Rows are points. Each copy is the shape, with its points in the same order, stretched, turned, moved and blurred by noise. Say if it was mirrored as well.

Shape (5 x 2):
[[  6.6  11.5]
 [-19.0  -4.4]
 [  6.8  20.4]
 [-24.1 -13.3]
 [  1.4  29.0]]
Copy 1, 5 rows:
[[ -4.3  23.2]
 [ 15.0  -0.9]
 [ -3.2  36.2]
 [ 18.2 -14.1]
 [  2.1  48.0]]
Copy 1 is: mirrored
Copy 2:
[[ -0.5  16.9]
 [-14.6  -5.3]
 [ -0.3  33.1]
 [-21.4 -16.5]
 [ -1.2  47.0]]
Copy 2 is: only turned
Copy 3 (5 x 2):
[[  1.1   7.8]
 [-24.1  -7.7]
 [  2.9  14.4]
 [-27.7 -10.3]
 [  1.0  20.1]]
Copy 3 is: only turned
Copy 4:
[[ -4.3  -1.0]
 [-11.2  21.3]
 [-10.0  -9.2]
 [ -7.9  30.7]
 [-20.0 -14.8]]
Copy 4 is: mirrored

Shape (6 x 3):
[[ 30.1  -9.5  20.1]
 [  4.5   8.0  16.8]
 [ -1.6 -19.4 -15.4]
 [-11.8  -9.3  18.1]
 [ -7.8 -19.9  -5.3]
 [-16.2  31.5  19.9]]
Copy 1 (6 x 3):
[[ 22.8 -20.5  -0.4]
 [ 13.3  -0.6 -14.9]
 [  5.8  -0.8  23.6]
 [ 19.9   9.5   0.6]
 [ 11.7   3.8  19.3]
 [  4.0  21.1 -36.7]]
Copy 1 is: only turned
Copy 2, 6 rows:
[[ 30.7  -2.2  19.8]
 [  3.7  -4.8  19.2]
 [ 21.8  11.3 -20.7]
 [ 17.2 -13.9  -7.2]
 [ 21.1   3.3 -17.6]
 [-31.3  -9.0  30.5]]
Copy 2 is: only turned
Copy 3, 6 rows:
[[ 24.0 -29.6 -15.2]
 [-10.4 -18.5 -23.8]
 [ 16.8  26.5  11.5]
 [  4.3   0.0 -26.6]
 [ 15.4  17.7  -2.9]
 [-44.4 -22.9 -29.3]]
Copy 3 is: only turned
Copy 4, 6 rows:
[[ 20.1 -12.6 -42.8]
 [ 14.0   1.1 -12.1]
 [ -7.9 -30.9   0.5]
 [ 11.4 -19.9   1.5]
 [ -4.7 -25.4   0.4]
 [  5.3  24.9  12.6]]
Copy 4 is: only turned

Shape:
[[ 22.1  -2.2 -17.1 -21.9]
 [  1.2 -16.7   2.8  10.8]
 [ -2.2   1.8   9.2  38.5]
 [ 39.7  16.9 -15.4 -13.9]
 [  0.1   2.6   4.9  -4.8]
 [ 28.5  -5.3  17.9  19.5]
 [ -5.1  34.6  -3.1 -21.8]]
Copy 1, 7 rows:
[[ 28.9  39.1  -0.9  16.5]
 [ -0.9   1.6  12.9 -17.6]
 [ -9.4 -16.4  -8.8 -39.5]
 [ 40.3  48.1 -18.7   8.7]
 [  6.4  -4.1  -1.7  -4.3]
 [ 24.8   3.5  -0.3 -35.7]
 [ 18.3   0.3 -22.7  20.9]]
Copy 1 is: only turned
Copy 2, 7 rows:
[[ -0.1 -30.1 -16.9  23.6]
 [ -1.2   2.0  10.8   4.0]
 [  9.9  35.9  18.9   1.8]
 [ 21.9 -13.7 -21.6  35.9]
 [ 11.1  -4.4  -3.1   3.7]
 [ 24.6  15.3  15.5  22.7]
 [ 26.7 -11.4 -24.0   2.0]]
Copy 2 is: only turned
Copy 3:
[[ -7.7 -21.2   0.4   7.9]
 [ -9.2   7.4   3.3  -7.7]
 [-13.3   6.8  -4.8 -30.9]
 [-21.8 -33.6   0.9   1.8]
 [  3.5  -3.7  -0.2 -13.3]
 [-24.1 -10.8  19.1 -19.9]
 [ 20.2 -21.2 -15.6 -16.8]]
Copy 3 is: mirrored

Shape:
[[ -3.0  -7.2  -3.3 -29.0]
 [  6.5 -47.5   9.9   3.1]
 [  2.0   7.6 -29.4  14.7]
 [ -5.6  -0.4   4.9  17.5]
 [ -1.1 -20.5 -14.3  15.4]
 [  9.6  21.9 -14.3 -44.1]
 [ 13.7 -15.2   2.5   6.2]
 [-31.3  -0.6  -3.7 -18.9]
 [ 11.7  -4.8  29.6  -2.8]]
Copy 1 (9 x 4):
[[ 16.0   0.9   6.5 -35.2]
 [ 44.5  -1.4  15.8  -5.9]
 [ -7.7  -8.1  14.9  16.2]
 [ 10.9  -6.3  -9.2  11.3]
 [ 15.1 -13.4  16.2   6.6]
 [ -4.3  13.6   9.6 -39.1]
 [ 20.3   6.1   7.2   7.3]
 [  8.5 -18.9  -6.4 -40.1]
 [ 26.5  17.1 -15.1   0.9]]
Copy 1 is: mirrored
Copy 2 (9 x 4):
[[-17.3  -8.7  33.7   2.5]
 [ 16.4  42.9   4.1 -27.2]
 [ -0.8  16.8  -5.7  25.8]
 [ 23.7  11.2 -14.7  -3.2]
 [ 17.0  34.5  -4.7   5.4]
 [-55.0 -36.8  43.3  16.8]
 [ -2.7  24.3  -2.4 -10.1]
 [ 23.0 -17.5  25.3  11.8]
 [ -4.4  -1.9  -3.4 -28.5]]
Copy 2 is: mirrored
Copy 3:
[[ -0.9   4.2  17.2  16.0]
 [-15.9   1.5  12.9 -28.3]
 [ 22.5   9.8 -20.4  13.8]
 [  5.9 -13.6 -15.1   5.0]
 [ 10.4   6.3  -7.0  -7.3]
 [  2.7  13.5  13.4  44.0]
 [-11.4   1.4  -9.5  -1.7]
 [ 11.1 -15.5  28.1  13.6]
 [-21.6 -10.6  -1.9   7.6]]
Copy 3 is: mirrored

Shape, 9 rows:
[[  3.0  11.7   8.0  19.5  -6.7  -5.8]
 [  4.9   0.4  21.4  34.4 -14.9 -16.1]
 [-12.3  19.3  -0.7  18.9 -21.3  -8.4]
 [  9.8  -1.5 -19.2 -45.2  -2.4 -16.8]
 [ -2.0  31.5  15.7  27.8   8.3 -15.8]
 [ 11.2 -12.8  12.2 -20.1  16.8  32.9]
 [  4.0  10.4   2.0  27.0  -2.6   4.2]
 [ -6.8 -17.3 -14.8 -20.5  17.2  -2.3]
 [-11.3 -12.2  16.0 -21.1   3.3   9.9]]
Copy 1:
[[-20.5   1.4   4.4  -7.6 -14.7 -20.1]
 [-41.6  -1.6 -16.4 -14.5 -21.7 -26.5]
 [-27.6 -24.5  18.9 -15.7  -4.9 -27.2]
 [ 22.9  11.5  23.0  48.6   1.1  19.7]
 [-16.3   3.2  21.4  -2.6 -25.4 -53.1]
 [ 17.7  32.6 -18.5  -0.3  16.0  10.2]
 [-13.4  -0.6  -4.6 -26.6 -22.1 -20.9]
 [ 15.2  -3.2 -11.3  27.0   1.4  -1.9]
 [-12.2   7.2 -10.3  23.8  28.4  -8.0]]
Copy 1 is: only turned
Copy 2 (9 x 6):
[[  5.1  -6.5  17.2   4.6   8.3 -14.1]
 [ -2.6  -0.9  42.3   0.1  21.9 -20.0]
 [ 12.5   5.2  28.7  19.2 -11.0  -3.6]
 [  6.2 -18.7  -6.6 -29.8 -24.5  40.4]
 [ 24.6 -30.5  22.3  18.0  23.0 -33.0]
 [-32.6  -8.1 -40.6  -4.7   9.0  13.7]
 [ -3.2  -6.4   9.6   4.3   4.0 -23.8]
 [-29.8 -27.1  -9.7 -11.1 -10.4  11.7]
 [-26.5  -6.9  -6.5  13.5   7.8  23.8]]
Copy 2 is: mirrored
Copy 3 (9 x 6):
[[ 13.0  17.5 -20.2  -4.6  11.9   9.5]
 [ 25.4  11.2 -38.5  -3.1  22.9   3.7]
 [ 10.2  30.9 -13.0  -6.5  27.6  -7.4]
 [ 19.6 -25.3  37.0  15.5   7.7 -27.2]
 [ 21.7  31.3 -19.4 -20.5  -1.0  25.2]
 [-27.6 -19.7  -8.0  -9.6 -33.7  20.9]
 [ -0.4  27.4 -28.0  -0.9  11.1  21.7]
 [ -3.1 -16.4  10.3  -1.0  18.1   8.5]
 [ -7.7 -19.9   1.2 -22.3  -8.0  -3.5]]
Copy 3 is: mirrored
Copy 4, 9 rows:
[[ -2.9 -10.2  -0.3  -6.3   3.5   4.1]
 [  0.9 -21.6   6.4  -6.4  12.7  30.3]
 [ 11.4   9.9 -18.1  -7.8  -1.1   1.3]
 [ 13.5  34.1  16.0  13.2  17.8 -26.1]
 [  7.2 -31.4  12.5 -26.8  -7.1   1.8]
 [-26.5  -2.9   2.7  40.6   1.5 -11.0]
 [-14.5 -10.0  -7.9 -11.7  -6.7   4.3]
 [  4.2  29.9  21.0  13.5  -5.3  -8.6]
 [ 12.4  11.8  10.9  44.3  10.4  -3.5]]
Copy 4 is: only turned

Shape, 14 rows:
[[ -0.3  14.2  -9.7  -4.1  19.4  16.8   3.0   9.8]
 [ 16.7  18.6 -16.9  31.5  -6.1  18.5  17.6 -10.5]
 [  9.3  17.6 -16.7  13.3  -5.4   4.2  33.7 -23.0]
 [  0.0 -15.0 -13.2 -12.7  22.7   9.7  14.6  19.1]
 [ -2.3 -24.8  -0.1 -16.0  -5.7 -14.1 -15.8   4.0]
 [ -6.0  -7.1  -6.8  -9.9  -4.0  -9.9 -11.8  14.3]
 [-17.9  -6.4  -5.5 -10.2  -5.8   2.4  -4.6  28.0]
 [ 11.2 -12.7  -0.2   3.3  13.2   9.6   3.7  24.3]
 [  2.0   8.0  25.5 -14.7 -30.9  -4.1  -6.3 -13.8]
 [-10.8   1.8  17.0  -3.2  -5.6 -26.9 -11.5  10.3]
 [-14.1 -18.7   8.7  -3.9  10.8   2.8 -10.4  12.2]
 [ 35.2  35.8 -15.1  15.0 -11.6   7.4  27.3   6.0]
 [  0.8   1.3   1.8 -15.1   0.1 -10.4 -28.0   5.2]
 [ -3.4   1.9  22.7 -12.7  -7.1 -24.1 -13.4   0.1]]
Copy 1 (14 x 8):
[[ 26.7   7.2  -1.1   2.8 -18.6  -8.0   8.0  15.5]
 [ 21.5  42.9  10.7 -23.6 -17.4  33.8   5.1 -18.8]
 [  4.5  38.7  13.4 -19.8 -15.7  41.3  26.4 -21.3]
 [ 22.2 -15.3 -10.6  -5.9  16.9  -4.8  19.4  33.2]
 [-14.2 -39.7 -20.1   9.6  26.2 -18.3  -4.5   6.1]
 [ -1.4 -34.5 -23.3   5.9   4.2 -16.4   0.6  -2.1]
 [  5.9 -35.8 -28.2  -6.7  -3.8 -29.5   7.9  10.8]
 [ 22.7 -21.8   0.3 -15.3  13.0  -3.6  -1.6  29.7]
 [-21.5 -15.5  20.3 -10.5 -14.0 -25.2   1.0 -11.5]
 [-25.6 -53.6  -7.6   2.4 -16.6  -5.0  -7.8  -1.6]
 [ -7.4 -33.0 -17.8  -1.1   5.3 -18.5  -8.9  34.8]
 [ 40.6  25.8  33.1 -27.4 -23.1  28.4  23.2 -34.7]
 [ -3.3 -31.0 -11.4  21.3  -2.4 -26.7 -11.8  -4.9]
 [-26.1 -47.0   5.2   5.7 -10.7 -12.4  -8.5  -0.6]]
Copy 1 is: only turned
Copy 2 (14 x 8):
[[ -1.0  -3.9  11.5 -23.3  11.1  11.5  13.7  14.7]
 [-15.8 -36.5   2.4  -6.3  40.4  50.4  16.6  -7.8]
 [  8.9 -50.5   9.0  -2.9   8.7  49.2  20.4 -20.9]
 [-23.3 -14.1   9.6 -31.4 -19.7  -3.4   5.1  17.6]
 [-10.2   6.1 -22.3  15.0 -10.7 -21.7 -26.8   2.5]
 [  1.1   4.1 -19.5  -5.8  -0.8 -19.8  -8.5   7.3]
 [  1.2  -1.0  -9.0  -9.8  -1.1 -32.2  15.5  23.4]
 [-40.5   2.1  -5.6 -11.5  -0.5  -0.1   2.7   6.6]
 [ 12.5   8.0 -16.4  50.9  -5.7   3.8   2.9 -17.0]
 [  6.6  14.6 -12.4   3.7  -2.2 -30.4  -5.4 -26.1]
 [-17.0   3.3  12.9   4.8  -0.9 -32.5 -11.4   5.5]
 [ -9.1 -20.0 -21.7 -18.4  19.6  58.6  41.5 -14.7]
 [  0.2  20.9 -20.5   5.3   5.0 -14.1 -19.6   1.9]
 [  4.5  16.1 -18.3  21.0 -14.2 -18.5 -10.3 -27.3]]
Copy 2 is: mirrored
